Each row is a point. Two turns around zero, p and q, are shown by what they do to some points. Where does a point land after both, in the order given? Backwards means that the second turn is done in reverse. Each puzzle has new turns, and all numbers are rounded.

Turn p:
31, 55 => 25, 58
-38, -36 => -34, -40
7, -19 => 9, -18
Turn q:
-37, -41 => -20, -52
55, -10 => 55, 11
-37, 39 => -49, 23
19, 12 => 13, 18
Where do these land?
p, then q: 23, -11 => 25, 1
p, then q: -58, 21 => -61, -8
q, then p: -16, -36 => 2, -39
p, then q backwards: 12, -30 => 4, -32
q, then p backwards: 39, 56 => 23, 64

Turn p:
10, -30, -51 => -30, -40, -33
-29, 13, 19 => -4, 17, 33
31, 69, 24 => 26, 72, -21
-13, -52, 8 => 7, -49, 22
Turn q:
1, -34, 20 => 15, -31, 19
-58, 21, 8 => -61, -13, -6
-42, -45, 9 => -13, -61, -2
63, 27, -38 => 45, 60, -22
36, 32, 2 => 12, 45, 11
Where do these land?
q, then p: 7, 14, 47 => 30, 19, 34
p, then q: -2, 10, -53 => -31, -20, -40
q, then p: 59, -13, -18 => 28, 19, -53
q, then p: -64, -11, 24 => -16, -42, 53

Turn p:
-36, 19, -51, -37, 35, -49 => 12, -17, -14, -69, 35, -51
-20, -13, 43, -27, -48, 8 => -29, -10, 36, -18, -28, 47
17, -27, -22, 42, -29, 13 => -22, -10, -39, 39, -26, 1
-19, 43, 9, 7, 14, -22 => -6, 40, 11, -24, 17, -20
52, -45, -14, 29, 66, 34 => 47, -29, -13, 82, 30, -19
66, -18, -40, -5, 12, -4 => 54, -25, -30, 24, -28, -26
-8, -20, 56, 9, -69, -11 => -54, 3, 38, 6, -56, 31
-53, 61, 20, -18, 18, 30 => -3, 48, 13, -41, 55, 36
Turn q:
15, -11, 49, 34, 21, -4 => 39, -3, 5, 28, 38, 24
-37, 29, -54, -18, -3, 9 => -52, 33, -13, -29, -22, -14
35, -34, -22, -5, 13, 1 => 5, -43, -33, -7, -5, 7
-11, 46, -29, -25, -28, -47 => -7, 30, 3, -27, -15, -69
9, -2, 21, -12, 62, 61 => -22, -22, 12, -25, 44, 67
-4, 9, 17, 72, -68, -60 => 71, 54, -11, 54, -31, -41
1, 18, -38, -52, -40, 21 => -29, -8, 20, -45, -53, -19
-9, -56, 56, 5, 45, 18 => -6, -40, 14, 51, 47, 45
Where do these land?
q, then p: -31, 17, -43, 65, 49, -9 => 26, 33, -68, -31, 47, -15
p, then q: 30, -39, 30, -34, -8, -3 => 35, -28, 22, 34, -19, 22
p, then q backwards: 32, 46, 45, -12, -29, 34 => -11, 26, 17, 49, -34, 51
q, then p backwards: -42, -40, 3, 12, -16, -10 => 20, -26, 15, 49, -9, 9
q, then p backwards: 39, -2, -7, -65, -44, 16 => 8, -33, 7, -54, -26, -56
p, then q: -30, -69, -1, 10, 28, 39 => -21, -12, -41, 51, 24, 51
q, then p: 43, 52, -23, 8, -29, -60 => 48, 1, 8, -42, -55, -49
q, then p backwards: -41, 34, -3, 16, 49, -7 => -47, 39, 4, 36, 18, 16
